Each row of a before or after table is a point. One or more steps were done to the points. Then noise was added and the rows were shuffled. The steps act on columns, c1 being the first. Name the steps. A step turns or swaps two columns, mirrors them in a line or flattens them onto one, adds a multiple of one to another, or multiplies or shifts one. Angles are multiples of 10 degrees, from the lower column toward the higher: turns from -170 to 170, lines from 10 to 170 but not 90. Use the fewest steps. Two steps may share a column if one is a turn and the other turns, adds or multiplies; they go together, in the order done. Otherwise the lowest column goes first.

Before (8 x 2)
[[-18 112]
 [ 37  36]
 [ 16 -24]
 [  5   7]
 [  0   6]
 [ 36  11]
 [-11  75]
 [ 24 -60]]
After (8 x 2)
[[ -3   0]
 [-25  23]
 [-61 -46]
 [-91 -69]
 [ -4   3]
 [-51   9]
 [  9  24]
 [ 42  50]]
Steps: turn c1 and c2 by 120 degrees

Before (13 x 8)
[[  58   47   15  -30  -15   30  -22   10]
 [ -43  -88    1   21   65   -8    9   59]
 [ -22   42  -33  -21   15   57 -111  -24]
 [  65  -16   18   36   27   44  -16   42]
 [  -4   12   -7  -39   32   82  -53  -62]
 [  45   26   -7  -50  -61   26  -65   14]
 [  28   20  -25  -39  -27   52    7   -2]
 [  80   -5  -49  -24  -28   19  -49  -39]
 [ -30  -77   44   82   40  -19   -4   21]
 [  25   -2   -8   35  -61   54    0   23]
 [ -34  -63   56   74   37  -45   42   12]
 [  50   10   31  -26  -28   10  -17   16]
 [ -19  -24   -1   93   63  -55   51   49]]
After (13 x 8)
[[  25    0   25   36  -46   54    1   23]
 [  47   29   23  -52  -43   26  -63   22]
 [ -19  -23  -26   92   47  -56   50   42]
 [ -42  -87  -30   22   48   -7    8   33]
 [  -5   12  -14  -38   25   83  -53  -60]
 [ -29  -78   -6   85   10  -20   -5   -1]
 [  64  -18   -7   34   10   49  -16   37]
 [  58   46   11  -34  -18   32  -21   23]
 [  27   22    5  -39  -11   52    5    2]
 [ -35  -62   -2   77    3  -44   43   -6]
 [  49    9   20  -28  -35   11  -17   18]
 [ -23   42  -15  -18   26   56 -113  -12]
 [  78   -6   -2  -24    3   20  -47  -40]]
Steps: add 0.3 times c2 to c8; flatten c3 and c5 onto the line at 120 degrees

Before (12 x 12)
[[ 10 -12  46  -5  17  64  31  18   8   2 -14  -4]
 [-20 -45 -66 -37  77 -25  -6  70  21  36  26 -37]
 [-59 -29   9 -26  -1 -26 -41  54 -55  26  36  12]
 [ 78 -10   6  52   1 -34  56   3  91  38 -30  -4]
 [ -4 -36 -83 -80  12 -17 -83  94   6  13 -16   2]
 [ -1 -14   6 -77 -28  32  34  61 -18 -14  63  71]
 [-52 -39 -18 -20 -68  68  21  15   8 -22  46  62]
 [-35   6 -52 -71 -27   8 -28  45 -47  42  41 -40]
 [ -3 -60  -8 -57 -10  -5 -30  75   8 -22  47 -54]
 [ 51  23  -7  44  24 -29  80  16  78 -65 -50 -19]
 [ 23 -72 -90 -13   8 -25  -8  92 -52  42 -12 -13]
 [ 57  26  -3  63  -6  41  21  19  43 -31  37  28]]
After (12 x 12)
[[ -1 -16  -7 -59 -54  33  31 -98 -56  13  64   2]
 [  9 -12 -41 -12   8  64  30  -2 -22 -20 -15  18]
 [-35   6  64 -50 -48  10 -22   4 -21 -25  42  60]
 [ 57  24  -5  64  14  44  20 -33  22  29  32  -2]
 [-19 -44  71 -65  65 -28  -6 -23  29 -10  25  81]
 [ -6 -58  -5 -53 -24  -5 -30  -1  41  23  44  92]
 [-50 -40  14   5 -68  71  19 -57  -7  26  50 -29]
 [-59 -31   2 -20 -12 -24 -45 -44  -9 -27  35  33]
 [ 53  24 -13  34  35 -25  79   1  -5  61 -53  26]
 [ 76 -12  11  48  17 -32  56   5  36 -42 -29   9]
 [ 24 -70 101 -16   6 -25  -4 -50 -44  -5 -14  79]
 [  0 -40  85 -81 -13 -18 -85 -60  93  18 -17  70]]
Steps: turn c3 and c10 by -160 degrees; turn c4 and c5 by 20 degrees; add -1 times c7 to c9; turn c8 and c12 by 130 degrees

Before (12 x 20)
[[  14   84  -66   13   42  -57   57   92   52   39   12   -2   29  -80
    67  -10   35   40    1   35]
 [ -52   -9  -16  -66   31   32  -37   67    5   44  -43    1 -105  -16
   -31  -21    8  -13   30   40]
 [ -25  -32  -34  -70   13  -14    6   11  -14  -54    5  -52  -97   62
   -56   39   84  -40    3   38]
 [ -33    4   35  -56  -24  -26   18   21   24  -50  -16   44  -84   19
    18   37  104  -52  -46    4]
 [  28  -34  -27  -17   39   43    7   24  -20   23  -75   11  -93  -20
   -44   -6   33  -65   29   80]
 [  42   73  -27   19   76  -60   13   25   41   97   32    6  -21    0
     3   36   14   17   10   45]
 [ -46   37   40   50  -25  -21   72   18   38  -24   -1   45  -35  -14
     7  -39   17   -8   28   -4]
 [ -20  -57    2  -40   49   37  -11    2    9   -4  -52  -46 -106   47
    23   51   46  -19   22   56]
 [  35   28  -45   50   33  -20   -7   37   17   38   46   34  -21  -40
    20    3   26   71  -18   68]
 [  22    0   30   -2  -17  -39   63  111   44  -11   30   49    1  -33
    40  -28   12   -2    6  -61]
 [ -14  -12   10  -74   49   70  -31   25   -7    4  -16  -46  -45  -25
   -46   56   33  -41   12   85]
 [  26   82   35    9    3  -64   29   63   14  -74    3   43  -17   14
    53  -37   16    6  -16   -2]]
After (12 x 20)
[[  30   33   11   47   33  -15   -9   37   43  -58   49   24  -17  -38
    19    5   35   70  -19   52]
 [ -42   32  -48   51  -24  -26   73   15  -13   21    0   40  -36  -15
     8  -40   33   -7   30    2]
 [ -22  -59   -8  -40   50   39  -16   -2    5  -15  -52  -59 -106   54
    23   55   28  -18   23   60]
 [ -28  -30   33  -75   12  -10    3   10   23   36    8  -81 -102   59
   -59   38   63  -37    8   55]
 [  42   74  -21   17   79  -60   12   26   49 -111   33    1  -21   -1
     4   36   18   15   10    8]
 [  27   80  -25    9    8  -64   31   63  -21   68    2   37  -10   13
    49  -42   28    5  -16   22]
 [  17   85  -18   14   48  -60   54   92   87  -49   10  -14   32  -79
    66   -8   34   39    3   16]
 [  24    0  -47    2  -18  -37   68  111   -2   29   29   41    4  -34
    35  -31   26   -6    9  -54]
 [ -14  -15    0  -74   50   68  -37   19  -17  -34  -14  -54  -46  -27
   -43   49   16  -45   12   80]
 [ -54   -9    7  -73   26   35  -34   64   16  -55  -44    4  -99  -15
   -31  -22   13  -14   27   21]
 [ -33    1  -37  -54  -22  -21   21   26  -13   46  -16    7  -79   13
    20   36  118  -58  -43   22]
 [  28  -33   32  -19   41   42    6   27   18  -53  -73    3  -91  -17
   -42   -7   33  -62   23   72]]
Steps: mirror c3 and c9 in the line at 120 degrees; mirror c10 and c20 in the line at 100 degrees; turn c12 and c17 by 20 degrees
